Each row is a point. A path goes straight from each point to the next, and from the last back to the first. The post is the endless flat space through its rows: a point in 2 columns, a line in 3, a plane in 4, and so on, so that a path can go around it. Count how often the path circles the post. Going back the other way cancels.
(in the rows, 128 means zero)

Post (2 x 3):
[[ 99 158 134]
 [145 115 117]]
Path (22 x 3):
[[ 59 147 115]
 [106  82 146]
 [106 152 151]
 [184 142 155]
 [ 96 147 152]
 [103 110 133]
 [ 89 142  97]
 [166 123  98]
 [120 211 162]
 [150 142 143]
 [170 129 116]
 [126 136  73]
 [ 86 100 103]
 [121 121 138]
 [ 89  97 114]
 [140 116  84]
 [110 154 115]
 [120 120 115]
 [110 112 147]
 [121 150 153]
 [108 176 136]
 [147 159  93]]
Times around: 1

Post (10 x 11):
[[ 98 109 146 132 131 127 156 192 141 135  93]
 [129 129 103 136  95 117 121  90  83  81 163]
 [117 111 158 168 127 108 188 193 170 115  80]
 [166 138 156 127 137 134 140 120 117 110 124]
 [153 158  96 100 126 139 136  96 133 120 167]
 [166 124 102 115  77 163  98  94 102  89 171]
 [ 96 136 128 169  87  97 126 157 128 102  95]
 [148 111 137 161 155 121 159 148 131 145  89]
 [171 147 118 126 102 136 144 118  96 117 158]
 [169 113 137 120 129 103 117 111 121 134 147]]
Path (29 x 11):
[[148 107 176 125 122  89 142 167 174  90 116]
 [184 163 131 126 120  47 135  61  87 129 154]
 [ 86 117  97 156  78 133 157 148 131 138 119]
 [156 159 122 130  91 125 113 106 136 129 177]
 [158 139 133 145 169  57 139  31  83 157 166]
 [188 129 147 134 152  93 148 107 108 152 125]
 [172 115  98  97 129 143 136 146 124 143 124]
 [123 148 118 149 100 120 123 131  66  81 133]
 [112 121 141 174 129 120 132 153 140  71 117]
 [129 151  84 126  77 171 153 154 124  53 155]
 [127 134 124 152 120  57 151 127 129 121 119]
 [ 89 106  88 116 111 126 165 119 159 128 153]
 [126 118 106 130  81 101 151 123 125 119 192]
 [125  97 140 157 114  72  97 120 100 112 149]
 [123 159  97 135  88  98 117 158  89  98 148]
 [144 131 114 146  93 114 151 142  94 115  99]
 [138 133 113 138 104 140 158  90 119 106 139]
 [158 159 130 143 115 188 166 121 150 119 135]
 [145 157 112 160 121 109 149 132 115 121 134]
 [141 128 143 123 120 149 123 158 121  96 142]
 [176 126 103 142 184  63 107  35  92 174 167]
 [190 140 152 141 136 119 158 140 145 144 155]
 [161 133  97 115 142 120 109 112 124 142 145]
 [191 119 149 146 162 130 159 101  95  83  88]
 [128 129 129 134 111  94 161 102 137 118 121]
 [115 149  91 164  87 148 162  97  98  75 145]
 [168 137 138 152 139  76 141  97 122 135  96]
 [167 160  88 111  81 170 102 135  96 100 124]
 [145 135 136 164 118 123 125 132 114  87 115]]
Times around: 2

Post (17 x 18):
[[164 145 123  98 101 107 171 109 127 160 116 140 111 120 126 127 112 117]
 [ 84 147 142 174 134 156 138 108 144 115 139  69 131 108 149 128 169 132]
 [118 129 116 130 146 104  82 138 129 131 161 105 109 112 114 121 153 187]
 [ 94 124 155 163 127 129 187 127 123 121 170 108 125 177 147 134 167 120]
 [120 100  81  86  91  95 119 138 144 104 125 137 126  74 102  98 118 157]
 [180 118 133 149 131 124 182 124 146 149 140 139 123 142 130 146  67  80]
 [102 136  80 155 142 145 152 112 128 138 131 143 115 148 147 141 140 103]
 [153  88 111  73 149  90 148 137 119 146  95 141 132 150  98 136  93  88]
 [151 128  95  91 125 143  76 142 127  92 136 129 148 107 141 116 138 192]
 [144 112 123 122 164  96 149 142 130 134 119 132 108  99 157 112 113 138]
 [156 128 144 115 150 111 167  97 104 136 141 163 120 118 113 136 104 106]
 [ 62 156 122 169 136 123 147 122 166 101 145  90 137 152 126 162 185 163]
 [ 94 138  84 158 167 118  84 178 132 149 157 111 195  56 118  89 201 179]
 [139 116 127  97 119 110  70 153 167 119 121 155 146 106 126  99 144 161]
 [107 118 122 184 110  92 159 105 109 126 128 103 138 136 157 160 161  98]
 [ 82 111 153 172 123 124 177 108 110 151 123 128 136 184 143 138 102 126]
 [122 103 129 100 125 117 167 136 120 161 141 135 101 106 131 175 113 106]]
Path (25 x 18):
[[170  73 168 167 103  67 103  92 111 126 162 101 115 141  70 161  80 118]
 [103 104 147  85 141 114 116 119 109 176 144 109 175 120  91 131 194 128]
 [149 139 142 144 104 101 211 140 178 150 176  82  61 123 133 111  76 154]
 [120 100 155 173 178  32 159 106 122 111 117  76 121 144 156 116 143 147]
 [158  96 180 100 124 139 172 129 119 144 135 111 143 138 136  84 161 122]
 [114  90 172 159  58 125 144 127 187  93  87 144 123 139 132 148  90 130]
 [ 86 102  48 149  78 110 171 121 121 109  94 131 166 125 131 127 149 105]
 [118 116 100 114 158 106 126 183 111 117 165 114 160 151  55 170 143 167]
 [ 90 150 144  98 178 118 136 132 123 108 180 102  67  98 119 138 168 149]
 [112 105 138 120 131  89 148  93  91 168 138 146 149 135 131 135 124 111]
 [ 80 123 125 143 184  71 176 113 116 124 175  93 116 105 101 145 152 141]
 [172  94  72 117 140 119 102  93  89 109 173 112 183 120  89 156 144 105]
 [193 113 102 131 112 143 162 133 190 108 136 167 129 132 135 116 102 121]
 [171 126 151 104 176 102 188 183 182 133 142 106 116 118 109 100 142 110]
 [144 128 121 110 129 101 125 160 128 115 134 120 135 100 123  88 121 123]
 [116 129 106  99 122  58 123 113 127 137 141  92  79  76 128 144 136 133]
 [ 57 145 161 140 135 135 126 129 152 108 144 119  97 135 138  83 140 162]
 [107 147 126 143 102 119 145 128 137 123 169 147  78  93 142 166 171 156]
 [124 127  80 175  75 112 154 127 146 179 131 168 133 133 126 171 127 126]
 [ 98 121 141 165 150  87 106 143 100 128 106 161 113 104 175 105 161 144]
 [141 155 137 164 140  96 140 121 145 114 114 132 155 141 152 118 123  86]
 [163 106  89 145 157 127 131 107 125 158 173 120 153 149  96 143  74  91]
 [140 141 145 146 138 155 128 123 156 128 150 148 152 160 133 132 134 150]
 [157 128  71 174 123 136 163 132 138 127  96 161 187 121 115 150  77  95]
 [135 133 123 129 129 134 120 144 108 144  93 159 168 140 127 156 145 109]]
Times around: 2

Post (17 x 18):
[[112 186 179 161 149 131 131  64 126  98 112 159 143 106  93 155 161 142]
 [107 155 111 150 130 157 100 107  90 125 117 127 143 156 130 138 145 137]
 [ 99 113 131  92 210 156 119 128 163 168 136 192 114  87 110  97 106 131]
 [128 138 155 130  91 103 144 117 127 144 112 121 151 127 126 109 125 119]
 [157 112 151  86 157 124 135 162 121 150 160 105 101 135 139 116 150 154]
 [143  99 137 152  77 139 110 134 131 153 100  98 146  79  94 115 127 135]
 [141 177 115 135 108 153 139 130 169 146 190 159 153 123 142  99 169 131]
 [100 157 137 100 102 165 157 110 126 122 143 125 137 120  98 123 142 125]
 [132 155 108 124  99 138 149 144 102 113 108  97 127 111 102 129 131 121]
 [119 126 121 116 142 122 164 147 122 165 117 124 131 113 120 116 143 145]
 [141  87 156 170 108 105 120 150 174 109  90 170 110 114  82 183 164 119]
 [117  77 100 144 117 113 128 135 165 149 139 134 127 119 125 143  95 135]
 [180  92 147 105 139 130 135 157 129 119 156 151 107 155  88 121 173 166]
 [129 143 164 110 155 158 162 125 156 105 106 120 140 139 100 120 150 148]
 [143 137 110 113  96 150 156 114 117 177 155 119 130 124 155 134  97 113]
 [130 140 164  92 104 162 138 116 131 112 118 166 105 104 120 126 120 160]
 [114 134 112 123 128 158 151  87 115 119 145 131 127 140 183  87 124 124]]
Path (26 x 18):
[[159 144 194  81  74 161 178 121 224 121 154 175 122 151  94  87 129 128]
 [105 161  82 188 136 130 114 130  88 173 122  83 123  73 109 173 135  99]
 [113  97 115 152 172 137 124 148 163 112 119 164 100  91 118  98 160 176]
 [125 148 141 118 160 167 135  57  88 163 183 116 121 124 162 143  84  87]
 [ 60 111  94 117 153 116 149 115 101 136 139 161 139 113  74 194 106 129]
 [151 158 132 109  96 115 137 144 139 134 118 102 141 130 132 133 143 142]
 [153 110 145 151 193 133 124 102 174 106 117 138 115 122 124  72 166 184]
 [112 115 154  98  97  83 116 142 164 139  92 148 105 137 170  82 138 129]
 [145 129 104  95 130 190  56 110 140 156 142 174 114 132 126 159  99 143]
 [156 167 152 136  77 165 111  73 128 156 170 111 131  98 114 148 137 130]
 [145 120 177 116 138 102 153 106 146 148 156 173 121 125 162  58 140 129]
 [154 197 145  95 140 126 154 141  85  84 116 130 133 137 104  73 120 100]
 [146 151 139 158 150 101 124 147 129 126 116 135 125  90 116  78 170 118]
 [117 152 145 130 147 136 117  95 155 107 132  93 136 157 141 108 115  92]
 [142  92 144  63 154 130 133  93 146 125 182 170  95 131 148  91 115 182]
 [142 173 135 126 112 184 129  96 108 102 128 158 149 125 116 125 144 130]
 [102 105 115 142 159  93 133 145 121 113 139  92 133  96 108 120 113 149]
 [206 114 204  88  49 159 171 163 152 149 164 133 161 122  92 126 194 142]
 [ 69 169  87 117  84 122 132 153 106 175  83 123 136  67 118 198 104 146]
 [101 131 127 121 141 145 173  86 171 151 112 145 144 103 123 105 144 139]
 [ 93 155 164  93 179 143 100 104 167 152 163 149 113 186 152 105 133 159]
 [ 93  98  77  94 135 110 148 112 144  89 137 172 102 136 101 110 134 147]
 [129 152  89 123 160 127  77 113 130 169 221  65 172 136 179 132 107 111]
 [160  75 117 119 165 140 132 182  90 175 125 107 124 142 169 115 132 131]
 [122 124  97 119  72  69 180 154 109 130 139 144 116 123 141 141 134 118]
 [102 142 104 114  94 155 117 111 134 153 114 162 127  79 129  77 166 105]]
Times around: 1
